Every row gives one point. Each copy is the shape, with its points in the same order, turned, moved and blurred by noise. Is it also mirrored, or only turned?

Shape, 5 rows:
[[ 4.8  2.9]
 [ 3.4  2.6]
 [-2.1  1.9]
 [ 4.4 -2.4]
 [-4.7 -3.0]]
Copy 1:
[[-5.1  2.1]
 [-3.7  1.4]
 [ 1.8  1.6]
 [-4.8 -3.7]
 [ 4.5 -3.3]]
Copy 1 is: mirrored
Copy 2, 5 rows:
[[ 6.0 -0.9]
 [ 4.5 -1.1]
 [-1.0 -1.8]
 [ 4.3  4.1]
 [-4.7  2.6]]
Copy 2 is: mirrored
Copy 3:
[[-6.0 -2.2]
 [-4.4 -1.7]
 [-0.6  2.6]
 [-1.2 -5.8]
 [ 5.0  1.7]]
Copy 3 is: mirrored
Copy 4, 5 rows:
[[-2.6 -6.1]
 [-1.7 -4.9]
 [ 2.5 -2.4]
 [-5.8 -1.6]
 [ 2.1  4.0]]
Copy 4 is: only turned

Shape:
[[-1.6  2.6  1.5]
 [-0.6  2.4  2.2]
 [ 7.5 -5.8  2.0]
 [-1.4  1.6 -3.4]
 [ 1.1  2.6  1.8]
 [-2.2 -6.5 -4.8]]
Copy 1, 6 rows:
[[-1.2  0.0 -1.2]
 [-0.7 -0.6 -1.3]
 [ 8.7 -4.2  4.6]
 [-3.3  0.4  3.5]
 [-0.7 -2.5 -0.7]
 [ 1.8  4.9  8.1]]
Copy 1 is: only turned
Copy 2, 6 rows:
[[-2.3 -1.5 -2.1]
 [-2.8 -0.5 -1.8]
 [ 2.0  9.7  0.9]
 [ 1.9 -3.3  0.3]
 [-2.9  0.1 -0.3]
 [ 8.5  0.4 -3.1]]
Copy 2 is: mirrored

Shape, 10 rows:
[[ 0.4  2.9 -6.7  0.5]
 [-2.0 -4.1  1.5 -4.1]
 [-3.3  1.1  1.3  1.2]
 [-0.7 -2.3 -5.5  0.7]
 [-6.1  0.3  1.5  0.4]
 [-0.7  5.7 -4.0  2.6]
 [-3.1  5.1  1.0 -1.4]
 [-3.6  7.8 -4.2  0.9]
 [-4.1 -6.0 -2.0 -2.9]
 [ 3.0 -2.7  5.2 -2.4]]
Copy 1 (10 x 4):
[[ 3.2  3.2  0.6 -4.4]
 [-4.8 -0.9 -1.9  3.1]
 [-2.7 -3.0  2.3 -1.2]
 [-0.9  4.9  2.0 -0.9]
 [-5.4 -2.9  2.7 -2.2]
 [ 3.6 -0.7  2.2 -5.9]
 [-0.8 -4.5 -0.8 -4.2]
 [ 1.6 -1.9  0.9 -8.7]
 [-7.0  3.4 -0.4  1.4]
 [-0.7 -4.2 -1.3  5.9]]
Copy 1 is: only turned
Copy 2:
[[ 0.0 -1.5 -4.5  7.2]
 [ 1.7  3.1  2.4 -1.0]
 [-4.2  0.0  0.4  1.0]
 [-0.3  3.7 -2.6  5.3]
 [-4.9  0.7  3.4  1.6]
 [-3.8 -3.6 -4.2  5.7]
 [-2.6 -5.2  1.1  2.3]
 [-4.3 -6.1 -0.7  7.6]
 [ 1.2  5.8  2.5  2.2]
 [ 0.9  0.9 -1.4 -6.0]]
Copy 2 is: only turned
Copy 3:
[[ 3.5  0.9  5.2  3.5]
 [ 1.3  5.6 -3.3 -2.9]
 [-0.3  1.4  2.6 -3.2]
 [ 5.8  0.9  1.3  1.8]
 [ 0.5  3.1  2.5 -5.0]
 [ 1.2 -0.1  6.8  2.3]
 [-2.5  3.8  5.3  0.3]
 [ 0.9  2.7 10.3  1.7]
 [ 6.6  4.6 -2.7 -3.6]
 [-2.9  1.2 -5.5 -0.3]]
Copy 3 is: mirrored

Shape:
[[-3.3 -7.7 -0.9  1.1]
 [-2.7 -1.2  6.7 -2.7]
 [-3.5  0.2  1.3 -6.6]
 [-0.2 -0.4  0.0  3.2]
 [ 4.4 -7.1 -1.4  1.5]
 [ 5.4 -2.3 -0.3  0.8]
 [ 5.3  2.0  2.7  1.0]
 [ 4.1  4.8  1.7  0.8]
 [ 4.3  1.6  3.9  0.8]]
Copy 1 (9 x 4):
[[ 6.9 -1.7 -1.7  5.0]
 [-0.8 -0.9  6.0  6.6]
 [-0.1  5.9  3.0  6.3]
 [ 1.7 -2.0  0.8 -0.9]
 [ 1.2 -4.4 -6.2  3.3]
 [-2.5 -3.1 -3.9  1.8]
 [-5.5 -3.3  0.0 -0.1]
 [-6.0 -1.2  1.5 -1.8]
 [-4.7 -3.3  1.6  1.0]]
Copy 1 is: only turned
Copy 2:
[[-5.4  3.9 -2.7 -4.7]
 [-3.8 -5.9  1.2 -3.6]
 [-6.2 -2.3  3.4  1.6]
 [ 1.4  0.8 -3.2 -1.9]
 [ 0.9  5.9  1.5 -6.4]
 [ 3.6  3.1  2.2 -4.7]
 [ 5.5 -1.6  2.4 -2.7]
 [ 5.6 -2.1  1.4  0.5]
 [ 4.3 -2.5  2.1 -2.8]]
Copy 2 is: only turned

Shape, 9 rows:
[[-0.8  2.6 -6.0  0.0 -3.6  3.8]
 [-1.2  5.2 -5.8  2.8 -4.8 -4.7]
 [-6.1 -1.7 -1.3  1.2  4.6 -1.1]
 [-2.9 -5.9  2.7 -2.6 -5.3  1.8]
 [ 2.4 -3.3 -7.0 -0.8  1.1  1.8]
 [ 4.5 -4.9 -0.6  0.0 -1.0  3.6]
 [ 0.3  4.7  1.9 -6.1 -2.5 -0.8]
 [ 3.2  0.1 -3.3 -3.7  4.0 -0.6]
 [ 0.4  1.4 -0.5  3.2 -0.7 -5.8]]
Copy 1 (9 x 6):
[[  1.2  -7.3   0.6  -2.5   4.8   4.1]
 [ -1.4 -10.3   2.7   1.0  -2.7   2.4]
 [  0.0  -0.3   4.8   3.9   4.4  -4.2]
 [ -6.8  -0.3  -0.4  -5.6   4.6  -2.5]
 [  0.3   0.1   5.2  -1.9   3.0   6.4]
 [ -3.1   2.9  -1.2  -2.7   4.0   5.4]
 [  1.9  -2.9  -2.8  -4.7  -2.4  -2.7]
 [  3.8   2.1   3.0  -1.8  -0.3   3.2]
 [ -3.0  -3.3   1.0   3.2  -3.5   0.6]]
Copy 1 is: only turned
Copy 2, 9 rows:
[[ 5.8  1.6 -5.4  3.3 -0.1  1.6]
 [ 5.4  4.6 -5.2 -1.8 -4.0  7.5]
 [-0.3  0.7  5.3  2.8 -3.2  4.4]
 [ 0.2  6.0  1.4 -1.2 -0.3 -5.7]
 [ 0.2  0.4 -4.3  6.0 -5.2 -0.9]
 [-3.7  1.2 -4.0  2.8 -1.8 -4.3]
 [ 4.7 -2.1 -1.5 -6.2 -2.3 -1.6]
 [-0.2 -4.2 -2.6  1.0 -6.9  0.1]
 [-1.3  3.4 -2.3 -2.9 -4.5  5.7]]
Copy 2 is: only turned
Copy 3 (9 x 6):
[[ 0.8 -1.8 -0.8  0.2  7.9  0.3]
 [-4.9 -0.7 -2.7  2.7  5.2  5.4]
 [-1.9 -6.5  0.2 -0.2 -2.2 -1.5]
 [ 4.2  3.1 -2.3  0.7 -0.2 -6.8]
 [-1.5 -1.2  4.7 -5.2  5.8 -1.8]
 [ 3.6  2.4  3.0 -5.7  3.5 -1.8]
 [ 4.0  1.3  2.7  7.5  1.5  0.9]
 [ 1.0 -1.9  7.8  0.0  1.4  0.9]
 [-3.5  0.3 -1.4  0.6 -0.6  5.2]]
Copy 3 is: mirrored

Shape (11 x 8):
[[-2.5  5.4  0.2  5.6 -3.3 -2.0 -2.5  1.4]
 [-1.8  4.9  3.4  0.6 -4.5  6.4 -1.0  1.0]
 [ 2.7 -1.0  5.5 -3.7  2.4 -0.6 -4.3  2.0]
 [ 0.4 -1.6 -3.7  4.3  5.4  2.9 -1.3 -1.7]
 [ 5.5 -1.1 -3.7 -1.4  1.5  1.3  3.3 -5.6]
 [ 6.9  3.2 -1.0 -0.1  3.1 -1.8  4.3  1.1]
 [ 4.8  3.8  5.9  0.8 -2.4  0.9  2.0 -5.0]
 [-3.1 -3.6 -3.6  4.8 -3.2  7.4  2.2  0.2]
 [ 6.0  4.0  0.7  4.2 -3.5 -0.2  0.5  0.5]
 [-0.1 -3.2 -4.6 -0.9  5.7 -1.7  1.7 -5.5]
 [ 2.3  0.7 -2.0 -1.3  1.1  2.9 -5.4  4.8]]
Copy 1 (11 x 8):
[[-2.4  7.5  0.5  3.1  2.6  3.9  0.9  6.5]
 [-5.8  2.4 -3.9  2.4  6.3  3.9 -3.5  1.6]
 [-1.5 -1.8  4.2  3.8  0.8 -3.2 -4.3 -0.1]
 [ 2.0  4.6 -4.2 -1.2  0.9 -3.6  3.7 -1.3]
 [-2.7 -0.1 -3.7  1.6 -4.7  0.4  4.7 -4.6]
 [ 1.1  1.0 -3.5  8.0 -4.8  1.2  1.2 -0.7]
 [-7.9 -1.3 -2.5  7.5  0.7  1.3  2.9  0.9]
 [ 0.5  2.3 -4.7 -4.7  6.3  5.3  4.9 -0.7]
 [-2.3  4.7 -0.9  8.0  1.5  4.4  2.8  0.1]
 [ 0.0  1.4 -2.8 -3.2 -5.9 -3.3  4.8 -0.4]
 [ 1.7  4.9  0.9  2.2  2.1  0.6 -4.6 -3.1]]
Copy 1 is: mirrored
Copy 2:
[[ 0.5  6.3  2.9  3.6  0.3 -1.4 -7.6  0.3]
 [ 7.1  3.9  1.1  0.6  4.2 -1.9 -5.3  5.9]
 [ 0.6 -2.2 -3.7 -3.6 -3.7 -2.1 -2.9  5.7]
 [-1.1 -1.2  3.7 -2.9  2.6 -7.1 -1.2 -2.9]
 [-0.8  1.2 -1.7 -2.0  4.3 -3.3  6.0 -1.3]
 [-3.4  2.3 -2.6 -5.0  4.0  2.1 -0.4 -0.8]
 [ 2.0  3.4 -8.1  1.3  4.6 -1.9 -2.1  2.0]
 [ 3.2 -1.7  7.5  3.4  7.3 -4.5 -0.7  2.1]
 [-3.3  5.7 -2.0  0.8  5.2 -1.0 -4.0  3.0]
 [-0.1 -1.8  1.2 -2.1 -1.1 -4.1  4.6 -5.5]
 [-1.0  1.2  4.3 -4.9 -0.8 -3.0 -2.2  6.3]]
Copy 2 is: mirrored
Copy 3 (11 x 8):
[[ 0.3 -1.6  0.8 -1.6  1.7 -3.1  7.0 -7.8]
 [-2.8  1.7 -0.7  0.7  7.6 -4.3  1.7 -3.0]
 [ 4.3 -1.2 -6.0 -1.0  1.7  1.8  0.0  1.6]
 [-1.2 -6.5  3.1 -3.2 -2.2 -3.8  2.4  3.2]
 [ 3.5 -1.5  7.9  1.2 -0.6 -0.4 -0.4  4.5]
 [ 3.0  2.6  4.7 -3.5 -0.5  3.1  4.6  3.0]
 [-0.2  0.7  3.0  4.6  4.2  4.7  1.9 -1.1]
 [-4.7 -2.3  5.3 -3.9  1.1 -7.6 -3.6 -2.8]
 [ 1.3 -0.6  4.9 -2.7  4.8  2.7  4.2 -3.3]
 [ 3.4 -3.7  4.6  1.1 -6.5 -3.2  0.6  4.2]
 [ 4.3 -2.7 -2.1 -6.2  4.3 -3.9  2.2  1.6]]
Copy 3 is: only turned
Copy 4:
[[ 1.3 -4.6 -1.2  5.5 -1.3 -3.0 -0.8  6.3]
 [ 0.5 -3.3 -7.8  1.2  0.3 -1.0 -3.9  0.3]
 [-4.2 -2.3 -0.6 -0.3  3.0  6.1  4.5  0.9]
 [ 1.5  6.4  1.8  4.9 -0.7 -0.5  2.3 -0.1]
 [-2.2  7.7  2.2 -5.0 -2.4 -1.4  0.6  1.4]
 [-0.6  4.9  1.6 -2.7 -0.3  3.5  0.1  8.0]
 [-7.6  1.2 -3.0 -1.4 -2.5 -0.2 -2.8  4.7]
 [ 5.9  2.1 -1.5  2.1 -5.8 -2.5 -2.3 -4.4]
 [-1.4  0.3 -3.5  0.4 -4.3 -0.6  0.9  8.5]
 [-1.1  6.8  7.9 -0.4  1.2 -2.1  1.8 -0.2]
 [ 4.0 -0.1 -3.3  0.5  2.3  1.8  6.1  1.4]]
Copy 4 is: mirrored

Shape:
[[ 0.8 -2.0 -0.2 -2.9 -3.8 -8.3  1.7 -1.9]
 [-6.7 -6.4  4.5  0.7 -0.3 -5.6  3.0  1.0]
 [ 5.2 -0.2  2.1  0.4  0.2  1.1  3.9 -1.2]
 [ 4.7  3.5 -3.7 -4.1  1.5  3.1  1.0 -0.3]
 [-4.4 -0.9  3.3  0.1 -3.8 -2.0  1.1 -1.8]
 [-5.3 -3.5  1.3 -3.0 -3.8 -7.5 -0.7  0.8]
 [ 0.3 -5.9 -2.8 -0.5 -5.9 -1.0 -2.3 -2.3]
 [ 4.4  1.2 -3.0 -4.1  4.1  1.8  2.2 -4.6]
 [-3.4 -1.5 -0.6  2.0 -4.2 -3.2  4.7  1.2]
 [ 4.4  3.5 -0.2 -1.1  2.5  2.3  2.0  0.3]
 [-2.1 -7.4 -2.1 -4.4 -3.9 -5.8  1.1  2.6]
 [ 3.0  2.6 -4.4 -0.3  3.1  1.6  4.3 -3.8]
 [-2.5 -0.3  2.9  9.5  2.0 -2.8 -0.5  1.5]]
Copy 1 (13 x 8):
[[-0.9 -4.7  3.2  8.4  2.8 -2.8  1.6  1.0]
 [-0.2 -5.7  4.9  6.2  3.7  7.4  0.3  4.5]
 [-1.2 -3.0 -5.2  3.7 -2.6  0.8 -0.7 -2.3]
 [-1.0  1.6 -4.8 -1.0  1.5 -3.5 -0.7 -3.9]
 [-5.4 -3.6  3.4  3.3  1.0  3.1  0.9  3.7]
 [-0.7 -4.3  6.6  6.0  5.1 -0.1  1.3  5.8]
 [-0.3 -6.3  0.2  1.4  1.9 -1.7  8.0  3.7]
 [-1.5  2.1 -5.0  2.8  2.3 -0.5  2.8 -6.9]
 [-2.7 -7.8  3.8  1.4  1.5  2.1 -0.5  0.6]
 [-1.9  1.6 -3.5  0.3 -1.0  0.3 -1.8 -4.0]
 [ 3.2 -8.0  2.1  4.6  6.0 -1.2  1.9  3.8]
 [-2.7 -1.5 -2.4  0.1  0.6  0.6  1.3 -8.3]
 [ 0.3 -2.6  6.0  0.6 -5.4  7.7  0.7  0.5]]
Copy 1 is: only turned
Copy 2:
[[-1.4 -3.0  5.5  1.9  1.6 -8.5  1.6  5.2]
 [ 1.4 -1.1  9.1 -6.9 -2.3 -2.9  0.7  4.6]
 [ 1.8 -3.8 -3.5 -1.5  1.1 -5.4 -3.0  2.4]
 [-3.5 -4.2 -4.2  3.0  5.1 -2.4 -1.9 -1.9]
 [-1.2  0.4  3.2 -1.5 -3.5 -2.9  1.9  4.2]
 [-0.9 -1.1  9.1 -0.5 -1.3 -3.1  4.9  3.3]
 [ 0.2  0.5  2.7  1.9 -1.9 -9.0  2.6 -2.9]
 [-5.3 -3.1 -3.8 -1.3  6.6 -5.4 -2.6 -1.6]
 [-0.8 -2.0  5.1  0.0 -4.3 -2.8 -3.2  3.1]
 [-0.6 -2.8 -4.4  0.9  4.2 -1.6 -3.5  1.0]
 [ 1.1 -4.9  9.9  0.1 -0.9 -5.5  3.4 -1.0]
 [-5.1 -2.1 -2.8  0.5  4.1 -4.9 -6.3 -0.4]
 [ 5.0  6.1  3.3 -2.1 -0.4 -0.9 -6.4  3.7]]
Copy 2 is: mirrored
Copy 3 (13 x 8):
[[ 2.2 -4.3 -4.2 -5.3  4.7 -0.6 -3.1 -2.9]
 [ 0.2 -2.0 -8.1 -4.6 -5.0 -5.1 -5.1 -2.4]
 [-0.2 -1.1  1.6  1.0 -0.2  2.8 -4.7  1.6]
 [ 4.2  1.6  6.4 -0.6  0.8  2.4  0.8  1.8]
 [-3.1 -0.5 -3.5 -4.1 -1.6 -4.0 -0.5 -1.0]
 [ 0.7 -2.5 -6.1 -6.7  0.0 -3.0  0.6 -4.6]
 [-3.1 -1.8  1.6 -4.9 -0.9  0.5 -1.5 -8.0]
 [ 4.3 -3.3  7.4 -1.6 -0.1  0.4 -3.0  1.7]
 [ 0.0  3.3 -4.2 -3.9  1.3 -4.1 -4.0 -2.1]
 [ 2.5  0.2  3.7  1.8 -0.8  1.6 -0.2  3.5]
 [ 2.9 -1.6 -4.8 -7.7 -1.8  0.7 -2.7 -7.6]
 [ 3.3  0.9  6.5  1.5  0.9 -1.7 -4.5  1.8]
 [-0.5  0.8 -5.3  6.7 -4.3 -7.1 -1.8 -2.5]]
Copy 3 is: only turned
Copy 4 (13 x 8):
[[ 0.8  0.0  4.4 -2.3 -3.8  0.8 -3.2 -6.0]
 [-1.9 -3.1  1.7  5.4 -1.3  5.6  2.4 -5.8]
 [ 0.6  1.1 -4.8 -3.3 -5.3  2.8 -0.7  1.1]
 [-0.5 -0.1 -6.3 -7.0 -2.2 -4.8  0.3  1.2]
 [ 2.4  0.1 -0.7  3.3  0.4  1.9 -1.7 -4.7]
 [ 0.3 -3.0  4.6  1.6  0.0  1.8 -0.8 -7.9]
 [ 5.7 -1.8  4.1  0.2 -3.4 -2.1  1.2 -0.7]
 [-2.2  0.1 -5.6 -3.8 -6.8 -4.7 -1.6  1.3]
 [ 1.4  2.7  0.4  0.5  0.5  2.2  2.9 -4.7]
 [-1.1  0.7 -6.9 -5.5 -2.2 -0.7 -0.7  2.0]
 [ 0.8 -4.2  5.1 -2.7 -3.9  0.9  3.9 -6.3]
 [-2.6  4.3 -4.7 -3.4 -4.3 -3.9  0.3  2.4]
 [-3.3  1.3 -0.6  3.7  5.0  6.4  0.3  3.3]]
Copy 4 is: mirrored

Shape (12 x 9):
[[-1.0 -2.3  1.3 -1.6 -0.5  3.2 -0.7  0.1 -0.3]
 [ 5.2 -2.6  5.7 -0.4 -1.2 -3.8  4.8 -0.7  3.5]
 [-3.0 -3.5 -2.2 -4.6  0.5  6.0 -3.9  3.0  4.5]
 [ 6.4  4.0 -0.7  2.2 -0.7  2.9  2.1 -0.8 -6.0]
 [ 2.6  2.4  0.6 -1.5  2.4  1.5  4.1 -3.6  4.7]
 [ 1.2 -3.9 -1.2  0.8 -4.1 -5.9  6.7 -0.9  1.8]
 [ 3.7 -1.1 -2.0  1.3 -0.9 -0.5 -1.3 -8.7  2.4]
 [-1.7 -1.0 -3.9  4.0 -4.5 -5.0 -4.8  0.5  1.4]
 [ 2.3  5.0 -2.7 -5.2 -4.7  3.9 -1.3  0.6 -0.6]
 [-3.2 -0.5  7.4  2.6 -2.9 -4.7  4.6 -1.0 -1.3]
 [ 7.5 -4.1  2.8  1.1  3.0  1.0  5.1 -1.8  4.6]
 [ 2.9  2.9 -0.6  1.7 -4.2  6.0  3.9 -6.0  3.9]]
Copy 1 (12 x 9):
[[-1.8  1.1 -0.2 -4.1 -0.5  1.0  2.6 -2.1  2.1]
 [-5.3 -1.6  6.6  0.9 -2.1 -4.1 -0.2 -6.5  3.0]
 [-2.9  4.5 -5.0 -1.7  5.2 -0.7  5.1  0.8  1.1]
 [-3.9 -4.9 -2.5 -1.4 -3.9  6.2 -4.3 -7.7  2.0]
 [-2.8 -0.9 -0.3 -0.4 -0.8 -4.7 -0.3 -8.0 -3.2]
 [-1.1  1.5  5.0  5.6 -7.4 -3.3  0.0 -3.3  1.8]
 [-1.7  5.6  2.6 -1.8 -2.8 -0.2 -5.1 -6.0 -4.4]
 [-1.5  2.6  2.2  2.0 -3.4  0.9 -3.4  5.2 -1.9]
 [-2.7 -0.3 -8.6 -2.7 -0.9 -0.8 -3.4 -2.4  3.7]
 [-0.5 -4.6  7.3 -4.1 -7.5 -3.0  2.7 -0.7  1.9]
 [-6.6  0.8  4.3  1.7  0.5 -0.9  2.4 -9.8 -0.3]
 [-6.7  1.4 -3.3 -3.6 -6.4 -1.3 -1.3 -7.9 -3.4]]
Copy 1 is: mirrored
Copy 2, 12 rows:
[[-2.8  0.1  0.0  0.9 -2.7 -1.0 -1.0  0.3 -3.8]
 [-1.6 -1.2  4.0 -6.6 -2.5 -0.3  5.0 -0.4  2.6]
 [-4.1  4.8 -1.3  7.4 -5.8 -1.5 -1.0 -1.7 -3.0]
 [ 4.3 -4.4 -2.4 -3.2 -0.7 -6.1 -2.4  5.6 -1.6]
 [ 1.0  2.9 -4.6 -3.9 -1.7 -1.1  2.3 -1.0  1.5]
 [-1.7  0.6  5.7 -3.7  4.2 -2.3  1.7 -1.9  3.8]
 [ 4.5  4.4  0.4 -3.2  1.4 -3.6  3.6 -1.7 -5.1]
 [ 4.9  2.0  7.6  3.7  2.2  0.7 -1.7 -0.2 -2.1]
 [ 2.9 -3.9 -3.7  5.0 -2.0 -5.1  0.3 -1.7 -0.8]
 [-2.4 -4.7  3.9 -5.5  2.4  5.5 -0.4 -0.3 -0.7]
 [-1.9  4.2  0.5 -7.2 -3.7 -3.3  4.9  2.7  1.6]
 [ 1.5  0.7 -5.7 -0.1  3.7 -2.3  6.2  2.4 -1.9]]
Copy 2 is: mirrored
